Each row is a point. Each copy is the shape, with its points in the same order, turned, moved and blurred by noise. Some copies are also mirrored. Which?

Shape:
[[-0.51  0.32]
 [ 0.04  0.16]
 [ 0.20 -0.53]
 [-0.01 -0.73]
 [-0.24  0.20]
 [ 0.15  0.26]
 [ 0.01 -0.57]
 [ 0.03  0.28]]
Copy 1:
[[-0.60  0.56]
 [-0.30  0.08]
 [ 0.43  0.10]
 [ 0.54  0.35]
 [-0.38  0.33]
 [-0.39 -0.10]
 [ 0.39  0.25]
 [-0.41  0.04]]
Copy 1 is: mirrored
Copy 2 (8 x 2):
[[ 0.03  0.55]
 [-0.14  0.02]
 [ 0.36 -0.49]
 [ 0.64 -0.42]
 [ 0.00  0.27]
 [-0.30 -0.01]
 [ 0.49 -0.36]
 [-0.24  0.11]]
Copy 2 is: mirrored
Copy 3:
[[ 0.51  0.13]
 [ 0.01 -0.19]
 [-0.58  0.21]
 [-0.58  0.47]
 [ 0.21  0.02]
 [ 0.01 -0.35]
 [-0.54  0.37]
 [ 0.13 -0.29]]
Copy 3 is: only turned

Shape:
[[ 0.15  0.03]
 [-0.30  0.50]
 [-0.08  0.29]
 [-0.33 -0.49]
 [-0.20 -0.38]]
Copy 1 (5 x 2):
[[ 0.10  0.02]
 [-0.36  0.48]
 [-0.18  0.26]
 [-0.46 -0.51]
 [-0.34 -0.41]]
Copy 1 is: only turned
Copy 2, 5 rows:
[[ 0.06 -0.08]
 [ 0.53  0.35]
 [ 0.29  0.18]
 [ 0.41 -0.65]
 [ 0.34 -0.48]]
Copy 2 is: mirrored

Shape:
[[-0.18 -0.03 -0.43]
 [-0.08 -0.37  0.14]
 [ 0.90  0.20  0.57]
 [-0.05 -0.43 -0.13]
 [-0.30  0.06  0.02]
 [-0.15 -0.54 -0.20]
 [ 0.14  0.24 -0.14]]
Copy 1, 7 rows:
[[ 0.32  0.13 -0.15]
 [ 0.20 -0.37  0.23]
 [ 0.03 -1.17 -0.65]
 [ 0.43 -0.17  0.23]
 [-0.09  0.06  0.01]
 [ 0.56 -0.07  0.40]
 [ 0.20 -0.21 -0.38]]
Copy 1 is: mirrored
Copy 2, 7 rows:
[[ 0.35  0.32 -0.12]
 [-0.08 -0.25 -0.09]
 [-0.55 -0.10  1.03]
 [ 0.20 -0.14 -0.09]
 [-0.13  0.24 -0.22]
 [ 0.32 -0.25 -0.20]
 [-0.04  0.35  0.26]]
Copy 2 is: only turned

Shape, 9 rows:
[[-0.24  0.17 -0.02]
 [-0.04 -0.45 -0.56]
 [-0.18  0.12  0.22]
 [ 0.20  0.07  0.14]
 [-0.02 -0.03 -0.16]
 [-0.22 -0.72  0.07]
 [-0.22 -0.11  0.27]
 [-0.03  0.12 -0.99]
 [ 0.77  0.18  0.21]]
Copy 1 (9 x 3):
[[-0.07 -0.18 -0.11]
 [-0.03  0.69 -0.10]
 [ 0.10 -0.28  0.01]
 [ 0.03 -0.11  0.34]
 [-0.06  0.14  0.07]
 [ 0.61  0.41 -0.10]
 [ 0.32 -0.19 -0.04]
 [-0.73  0.59 -0.19]
 [-0.08 -0.10  0.90]]
Copy 1 is: only turned
Copy 2 (9 x 3):
[[-0.17 -0.28 -0.09]
 [ 0.41  0.40  0.01]
 [-0.52 -0.15  0.04]
 [-0.49  0.12 -0.22]
 [-0.11  0.05 -0.09]
 [-0.02  0.50  0.58]
 [-0.40  0.07  0.30]
 [ 0.67 -0.11 -0.47]
 [-0.68  0.31 -0.69]]
Copy 2 is: only turned
Copy 3 (9 x 3):
[[-0.29  0.33  0.01]
 [ 0.51  0.20  0.28]
 [-0.45  0.17  0.09]
 [-0.25 -0.17 -0.01]
 [ 0.00  0.10  0.03]
 [ 0.03  0.13  0.77]
 [-0.41  0.16  0.31]
 [ 0.63  0.47 -0.36]
 [-0.23 -0.71 -0.25]]
Copy 3 is: mirrored
Copy 4, 9 rows:
[[ 0.19 -0.09 -0.26]
 [ 0.37 -0.16  0.60]
 [-0.02 -0.28 -0.23]
 [-0.17 -0.20  0.02]
 [ 0.15 -0.15  0.24]
 [ 0.22 -0.82  0.34]
 [ 0.09 -0.45 -0.14]
 [ 0.59  0.50  0.46]
 [-0.72  0.02  0.22]]
Copy 4 is: only turned

Shape, 8 rows:
[[ 0.07 -0.06 -0.10  0.26]
 [-0.16 -0.23 -0.24  0.33]
 [ 0.11  0.10 -0.39 -0.25]
 [ 0.29  0.02 -0.16 -0.79]
 [ 0.40  0.10 -0.28  0.44]
 [-0.04  0.40 -0.03  0.78]
 [-0.51 -0.60 -0.13  0.26]
 [ 0.25 -0.23  0.04 -0.57]]
Copy 1 (8 x 4):
[[ 0.07  0.24  0.27  0.12]
 [-0.34  0.33  0.34  0.15]
 [-0.06 -0.13 -0.22 -0.10]
 [ 0.15 -0.23 -0.31 -0.62]
 [ 0.17 -0.03  0.30  0.43]
 [ 0.08  0.54  0.08  0.79]
 [-0.64  0.62  0.48 -0.14]
 [ 0.18  0.05  0.05 -0.60]]
Copy 1 is: only turned
Copy 2:
[[ 0.06  0.33 -0.16 -0.35]
 [ 0.09  0.64 -0.34 -0.22]
 [ 0.37  0.01 -0.07  0.01]
 [ 0.17 -0.53 -0.13  0.14]
 [ 0.26  0.40  0.00 -0.65]
 [ 0.03  0.80  0.33 -0.52]
 [-0.21  0.72 -0.62  0.14]
 [-0.08 -0.43 -0.40 -0.04]]
Copy 2 is: mirrored

Shape (9 x 4):
[[-0.14 -0.01  0.40  0.39]
 [-0.35 -0.12 -0.57 -0.28]
 [ 0.00  0.20 -0.34 -0.49]
 [ 0.14  0.38 -0.57 -0.25]
 [ 0.17  0.00  0.54  0.45]
 [ 0.52  0.29  0.33  0.72]
 [ 0.28 -0.42  0.13  0.35]
 [ 0.00 -0.08 -0.14 -0.37]
 [ 0.35 -0.30  0.06 -0.19]]
Copy 1:
[[ 0.51  0.14  0.05 -0.01]
 [-0.35  0.00 -0.66  0.04]
 [-0.34 -0.26 -0.33  0.38]
 [-0.47 -0.55 -0.25 -0.02]
 [ 0.59  0.12  0.36  0.00]
 [ 0.40 -0.25  0.72 -0.25]
 [ 0.04  0.35  0.40 -0.17]
 [-0.22  0.01 -0.25  0.35]
 [-0.35  0.20  0.20  0.25]]
Copy 1 is: mirrored
Copy 2 (9 x 4):
[[-0.09 -0.32  0.02  0.45]
 [ 0.16 -0.07  0.20 -0.71]
 [-0.37 -0.12  0.39 -0.64]
 [-0.46  0.25  0.19 -0.63]
 [-0.26 -0.22  0.19  0.64]
 [-0.56  0.26  0.05  0.71]
 [ 0.11  0.11  0.47  0.40]
 [-0.13 -0.17  0.50 -0.35]
 [-0.14 -0.02  0.75  0.02]]
Copy 2 is: only turned

Shape (12 x 6):
[[ 0.44 -0.11  0.04  0.53  0.11 -0.26]
 [-0.37 -0.24 -0.74 -0.01 -0.07 -0.10]
 [-0.53 -0.04  0.37 -0.35  0.44  0.26]
 [ 0.03 -0.21 -0.49 -0.10 -0.17 -0.15]
 [-0.46  0.37 -0.04 -0.15  0.74  0.20]
 [ 0.72 -0.35  0.05  0.59  0.29  0.18]
 [ 0.19 -0.23 -0.44  0.41 -0.34  0.05]
 [ 0.35 -0.19 -0.42 -0.07  0.14 -0.18]
 [-0.19  0.29  0.12 -0.30  0.37  0.60]
 [-0.33 -0.38 -0.52 -0.34  0.02  0.15]
 [ 0.35 -0.12 -0.08  0.30 -0.03 -0.25]
 [-0.17  0.43  0.40 -0.36  0.44  0.42]]
Copy 1, 12 rows:
[[-0.41  0.32 -0.03  0.55 -0.03  0.50]
 [ 0.16  0.68 -0.21  0.14  0.48 -0.29]
 [ 0.11  0.21 -0.26 -0.18 -0.74 -0.47]
 [ 0.17  0.42  0.13  0.19  0.40  0.04]
 [-0.31  0.49 -0.32 -0.50 -0.46 -0.35]
 [-0.20  0.42 -0.30  0.45 -0.28  0.90]
 [ 0.04  0.24 -0.24  0.43  0.47  0.35]
 [ 0.05  0.56  0.20  0.13  0.13  0.30]
 [ 0.15  0.09 -0.38 -0.53 -0.48 -0.05]
 [ 0.48  0.65 -0.09 -0.03  0.15 -0.30]
 [-0.20  0.26  0.11  0.40  0.06  0.36]
 [-0.04 -0.08 -0.14 -0.57 -0.70 -0.11]]
Copy 1 is: mirrored
Copy 2, 12 rows:
[[-0.26 -0.33  0.33  0.52 -0.27 -0.08]
 [ 0.56 -0.30 -0.07 -0.02  0.27  0.44]
 [-0.27  0.66 -0.44 -0.17  0.30 -0.08]
 [ 0.40 -0.42 -0.10 -0.02  0.05  0.09]
 [ 0.09  0.88 -0.21  0.21  0.19 -0.09]
 [-0.49 -0.47 -0.04  0.85 -0.21 -0.11]
 [ 0.16 -0.60 -0.07  0.28 -0.19  0.39]
 [ 0.28 -0.40  0.04  0.24  0.00 -0.28]
 [-0.01  0.60 -0.77  0.24 -0.06 -0.12]
 [ 0.40 -0.25 -0.44 -0.11  0.47  0.11]
 [-0.06 -0.37  0.23  0.29 -0.16 -0.04]
 [-0.12  0.75 -0.57  0.05 -0.18 -0.28]]
Copy 2 is: mirrored
Copy 3, 12 rows:
[[ 0.42  0.08  0.13 -0.21  0.20  0.57]
 [-0.54 -0.05 -0.51  0.21 -0.14  0.37]
 [-0.32  0.45  0.27  0.03 -0.11 -0.56]
 [-0.19 -0.19 -0.25  0.27  0.14  0.29]
 [-0.69  0.44  0.48 -0.30 -0.20 -0.09]
 [ 0.55  0.55  0.18  0.00  0.43  0.75]
 [ 0.12 -0.04 -0.20  0.33 -0.01  0.76]
 [-0.21 -0.02 -0.10  0.12  0.45  0.45]
 [-0.41  0.43  0.65  0.33 -0.17 -0.20]
 [-0.55  0.09 -0.39  0.39  0.05  0.08]
 [ 0.21 -0.13  0.01 -0.02  0.26  0.42]
 [-0.33  0.40  0.81  0.14 -0.05 -0.39]]
Copy 3 is: only turned
Copy 4 (12 x 6):
[[-0.29  0.23  0.65  0.25 -0.16 -0.28]
 [-0.64  0.05 -0.33 -0.03  0.02  0.35]
 [ 0.38  0.01 -0.38 -0.58 -0.50  0.04]
 [-0.55 -0.04 -0.20  0.05  0.15 -0.09]
 [ 0.27  0.49 -0.55 -0.21 -0.70  0.10]
 [-0.40 -0.09  0.66  0.28 -0.68 -0.46]
 [-0.57 -0.23  0.33  0.44  0.06  0.06]
 [-0.63  0.14 -0.12  0.02 -0.11 -0.34]
 [ 0.35 -0.11 -0.52  0.01 -0.61 -0.13]
 [-0.56 -0.21 -0.54 -0.28 -0.12  0.08]
 [-0.33  0.07  0.37  0.14 -0.06 -0.23]
 [ 0.57  0.06 -0.46 -0.13 -0.48 -0.32]]
Copy 4 is: mirrored

Shape:
[[-0.34  0.09  0.29  0.41  0.18 -0.04]
 [-0.27  0.26 -0.42  0.24 -0.05 -0.10]
 [-0.01  0.22  0.01 -0.15  0.10 -0.32]
 [-0.50 -0.07  0.02  0.40 -0.17 -0.34]
 [-0.53 -0.61  0.03 -0.22 -0.35  0.65]
 [-0.26  0.35  0.22  0.23 -0.16 -0.01]
 [ 0.38 -0.07  0.30  0.44 -0.46 -0.35]
 [ 0.23  0.23  0.29  0.00  0.23 -0.19]
 [-0.56  0.14 -0.16 -0.83 -0.12  0.60]
 [ 0.73 -0.35 -0.62  0.45 -0.24  0.19]
 [-0.27  0.14  0.30  0.49 -0.35 -0.22]]
Copy 1 (11 x 6):
[[-0.12  0.07 -0.31 -0.11 -0.23 -0.21]
 [-0.04  0.06  0.36 -0.02 -0.08 -0.55]
 [ 0.04  0.00  0.15  0.26  0.25 -0.10]
 [-0.03 -0.03 -0.26 -0.12  0.07 -0.69]
 [ 0.31 -0.49  0.07 -1.06  0.16 -0.06]
 [ 0.25 -0.06 -0.08  0.07 -0.28 -0.28]
 [-0.10 -0.82 -0.22  0.38 -0.10 -0.42]
 [-0.13 -0.13 -0.02  0.37 -0.01  0.18]
 [ 0.72  0.11  0.58 -0.65  0.28  0.23]
 [-0.63 -0.99  0.70 -0.05 -0.11 -0.40]
 [ 0.12 -0.26 -0.34  0.09 -0.24 -0.55]]
Copy 1 is: mirrored
Copy 2:
[[ 0.44 -0.42 -0.35 -0.22  0.27 -0.16]
 [ 0.19 -0.41  0.10 -0.16 -0.29  0.06]
 [ 0.08 -0.18 -0.14  0.26  0.14  0.34]
 [ 0.24 -0.39 -0.25  0.05 -0.28 -0.36]
 [ 0.15  0.33  0.48 -0.06  0.23 -0.78]
 [ 0.07 -0.55 -0.16 -0.17  0.28 -0.09]
 [-0.32 -0.01 -0.78 -0.27  0.04 -0.08]
 [ 0.13 -0.15 -0.46 -0.05  0.39  0.40]
 [ 0.12 -0.07  0.92  0.45  0.55 -0.25]
 [-0.32  0.48 -0.11 -0.76 -0.45  0.31]
 [-0.05 -0.52 -0.55 -0.16  0.04 -0.39]]
Copy 2 is: mirrored
Copy 3, 11 rows:
[[ 0.18  0.26 -0.16 -0.21 -0.62  0.26]
 [-0.25  0.27  0.07  0.33 -0.45  0.35]
 [ 0.23  0.28  0.14  0.20 -0.09  0.12]
 [ 0.17  0.09  0.04  0.19 -0.81  0.51]
 [-0.10 -0.30  0.65 -0.69 -0.27  0.84]
 [ 0.08  0.25  0.19 -0.04 -0.64  0.03]
 [ 0.28 -0.55 -0.04  0.24 -0.53 -0.16]
 [ 0.34  0.15 -0.15 -0.02 -0.05 -0.10]
 [-0.18  0.49  0.98 -0.45  0.18  0.53]
 [-0.64 -0.76 -0.24  0.31  0.01  0.22]
 [ 0.18 -0.03  0.10  0.08 -0.88  0.06]]
Copy 3 is: only turned
Copy 4 (11 x 6):
[[-0.19  0.30  0.22 -0.41 -0.18 -0.29]
 [ 0.10 -0.06  0.44 -0.22  0.21 -0.03]
 [ 0.13  0.12  0.15  0.20 -0.08 -0.34]
 [ 0.20  0.01  0.08 -0.56 -0.22 -0.09]
 [ 0.07  0.33 -0.70 -0.41  0.60  0.33]
 [-0.06  0.45  0.29 -0.21 -0.16  0.06]
 [-0.24 -0.14 -0.04  0.12 -0.70  0.19]
 [-0.19  0.28  0.10  0.36 -0.26 -0.39]
 [ 0.43  0.73 -0.20  0.09  0.92  0.07]
 [-0.57 -0.77 -0.02  0.21  0.22  0.33]
 [ 0.01  0.17  0.21 -0.39 -0.42  0.14]]
Copy 4 is: mirrored

Shape, 11 rows:
[[-0.29 -0.25 -0.21  0.31  0.15 -0.54 -0.06 -0.22]
 [ 0.14 -0.18 -0.33  0.19 -0.31  0.14  0.45  0.37]
 [ 0.27  0.43 -0.08  0.57 -0.19 -0.32 -0.02 -0.54]
 [ 0.33  0.18 -0.19 -0.16 -0.01  0.10 -0.25  0.05]
 [-0.48  0.26  0.38  0.66 -0.77 -0.36  0.26  0.34]
 [ 0.02 -0.46  0.50  0.45  0.16  0.35  0.15  0.47]
 [ 0.53  0.15  0.54  0.34  0.02 -0.41 -0.22 -0.19]
 [-0.10 -0.53 -0.43 -0.04 -0.56  0.23 -0.29 -0.41]
 [-0.31 -0.13 -0.23 -0.26 -0.64  0.46 -0.31  0.42]
 [ 0.39  0.37  0.25 -0.14 -0.23  0.43  0.12 -0.46]
 [ 0.29 -0.42 -0.34 -0.12 -0.10 -0.41  0.14 -0.18]]
Copy 1:
[[-0.59 -0.01 -0.11 -0.42  0.10 -0.40 -0.02  0.25]
 [ 0.42 -0.23 -0.03 -0.19  0.43  0.03 -0.03  0.14]
 [-0.27 -0.31 -0.58  0.40  0.00 -0.23 -0.01  0.61]
 [-0.10  0.12  0.02  0.44  0.24  0.23  0.00  0.04]
 [-0.05 -1.10 -0.29 -0.12  0.24 -0.58  0.45 -0.06]
 [ 0.34 -0.36  0.75  0.05  0.11 -0.53 -0.20 -0.18]
 [-0.33 -0.11  0.11  0.56 -0.25 -0.38  0.41  0.33]
 [-0.07  0.43 -0.57 -0.01  0.78 -0.42 -0.24 -0.21]
 [ 0.04 -0.15 -0.14  0.02  0.93  0.03  0.01 -0.64]
 [ 0.17 -0.05 -0.43  0.84 -0.17  0.03 -0.23 -0.13]
 [-0.08  0.50 -0.31 -0.17  0.10 -0.18  0.12  0.14]]
Copy 1 is: mirrored
Copy 2 (11 x 8):
[[-0.15  0.17 -0.10 -0.13 -0.22 -0.05 -0.58  0.41]
 [-0.24 -0.43 -0.63 -0.54  0.32 -0.24 -0.14 -0.08]
 [ 0.18  0.33 -0.59 -0.48 -0.73 -0.15 -0.11 -0.02]
 [ 0.17  0.17 -0.44 -0.02  0.19 -0.35  0.00 -0.30]
 [ 0.26 -0.93 -0.76 -0.20 -0.52  0.24 -0.11  0.43]
 [ 0.34 -0.49  0.11 -0.59  0.46  0.03  0.19  0.34]
 [ 0.54  0.04  0.12 -0.30 -0.54 -0.06 -0.08 -0.27]
 [-0.13  0.37 -0.72 -0.18  0.45  0.49 -0.48 -0.06]
 [ 0.14 -0.28 -0.91  0.26  0.69  0.16 -0.14 -0.02]
 [ 0.10  0.33 -0.52 -0.26 -0.10  0.10  0.62 -0.39]
 [-0.40  0.11 -0.20 -0.29  0.04 -0.04 -0.52 -0.32]]
Copy 2 is: mirrored
Copy 3, 11 rows:
[[ 0.67  0.33  0.40 -0.54  0.20 -0.07  0.03 -0.01]
 [ 0.54 -0.11 -0.39 -0.22 -0.31  0.51 -0.06  0.06]
 [ 0.29  0.15  0.03  0.15  0.64 -0.07  0.13  0.52]
 [ 0.10 -0.22 -0.01  0.07  0.10  0.31  0.47 -0.21]
 [ 0.00  0.31 -0.08 -0.43  0.33  0.59 -0.88  0.49]
 [ 0.01 -0.43  0.27 -0.35 -0.69  0.20 -0.28  0.35]
 [-0.28  0.32  0.34  0.08  0.04 -0.14  0.28  0.54]
 [ 0.40 -0.15 -0.38 -0.24  0.05 -0.37 -0.11 -0.60]
 [-0.03 -0.38 -0.30 -0.40  0.02  0.47 -0.22 -0.69]
 [ 0.00 -0.24  0.01  0.80  0.08  0.06 -0.02  0.03]
 [ 0.56  0.49 -0.08 -0.12 -0.21 -0.03  0.28 -0.17]]
Copy 3 is: mirrored

Shape (11 x 8):
[[ 0.63  0.22  0.12 -0.40 -0.17  0.15  0.34  0.31]
 [-0.15  0.24  0.61  0.09 -0.21  0.14  0.48 -0.38]
 [ 0.21  0.11 -0.10 -0.10 -0.39  0.15 -0.38  0.59]
 [-0.21  0.19 -0.11  0.33 -0.10 -0.01 -0.30  0.47]
 [-0.17 -0.89  0.87 -0.18  0.22 -0.02 -0.13 -0.61]
 [-0.45  0.13 -0.18 -0.02 -0.31 -0.10  0.27 -0.96]
 [-0.22  0.24  0.53 -0.39  0.64  0.03 -0.20 -0.30]
 [ 0.56 -0.20 -0.07  0.20  0.13 -0.13 -0.08  0.25]
 [-0.47  0.08 -0.12 -0.21 -0.13 -0.64 -0.29  0.46]
 [-0.44 -0.20 -0.18 -0.08 -0.03  0.02  0.02  0.52]
 [-0.27  0.21 -0.20 -0.06 -0.31  0.07  0.13  0.40]]
Copy 1, 11 rows:
[[-0.21  0.23 -0.47 -0.29 -0.07  0.59 -0.34 -0.36]
 [-0.11 -0.69 -0.86 -0.07 -0.20  0.04 -0.34  0.10]
 [-0.48  0.19  0.17  0.13 -0.37  0.23 -0.08 -0.47]
 [-0.15 -0.20  0.21  0.54 -0.37  0.11 -0.13 -0.22]
 [-0.28 -0.74 -0.05 -0.70  0.31 -0.69 -0.62  0.41]
 [ 0.07 -0.20 -0.95  0.23 -0.08 -0.68  0.15  0.36]
 [ 0.03 -0.30 -0.03 -0.25 -0.15  0.17 -0.32  0.89]
 [ 0.16  0.14  0.10 -0.04 -0.06  0.01 -0.60 -0.43]
 [ 0.05 -0.22  0.39  0.24  0.03  0.09  0.51 -0.10]
 [-0.34 -0.18  0.16  0.45  0.26  0.14 -0.04 -0.11]
 [-0.35 -0.10 -0.24  0.48 -0.05  0.25  0.10 -0.23]]
Copy 1 is: mirrored
Copy 2, 11 rows:
[[-0.65  0.16  0.17  0.51  0.32 -0.22  0.25  0.04]
 [ 0.39 -0.40  0.10  0.37  0.08 -0.23  0.34 -0.23]
 [-0.50  0.22  0.29  0.23 -0.24 -0.22 -0.21  0.61]
 [ 0.04  0.32  0.43  0.08 -0.40 -0.01 -0.34  0.37]
 [ 0.70 -0.36  0.25 -0.33  0.61  0.03  0.88  0.74]
 [ 0.21 -0.82  0.35 -0.49 -0.17 -0.32  0.19 -0.35]
 [ 0.24  0.00 -0.38 -0.25  0.33  0.45  0.22  0.10]
 [-0.18  0.60  0.55 -0.08  0.20 -0.31  0.17  0.26]
 [-0.02 -0.09  0.57 -0.15  0.12  0.26 -0.74  0.51]
 [-0.13 -0.06  0.71  0.11 -0.21  0.40 -0.10  0.43]
 [-0.28 -0.12  0.52  0.27 -0.29  0.11 -0.21  0.13]]
Copy 2 is: mirrored
Copy 3:
[[ 0.64 -0.23 -0.27 -0.43  0.38 -0.07 -0.44  0.08]
 [-0.15  0.11 -0.29 -0.82 -0.08  0.36  0.03  0.11]
 [ 0.09 -0.44  0.15  0.13  0.14 -0.27 -0.54  0.33]
 [-0.14 -0.08  0.50  0.06 -0.17 -0.09 -0.32  0.23]
 [-0.34 -0.21 -0.82  0.00 -0.16  0.24  0.88 -0.43]
 [-0.22 -0.43  0.14 -0.58 -0.22  1.16  0.05 -0.19]
 [-0.05  0.52 -0.50  0.16 -0.13  0.50 -0.05 -0.28]
 [ 0.27 -0.19  0.29  0.03  0.45 -0.20  0.11 -0.16]
 [ 0.32 -0.24  0.38  0.37 -0.61  0.21 -0.07  0.42]
 [ 0.12 -0.35  0.26 -0.03 -0.57 -0.20 -0.22 -0.09]
 [ 0.13 -0.35  0.29 -0.29 -0.37  0.05 -0.46  0.19]]
Copy 3 is: mirrored
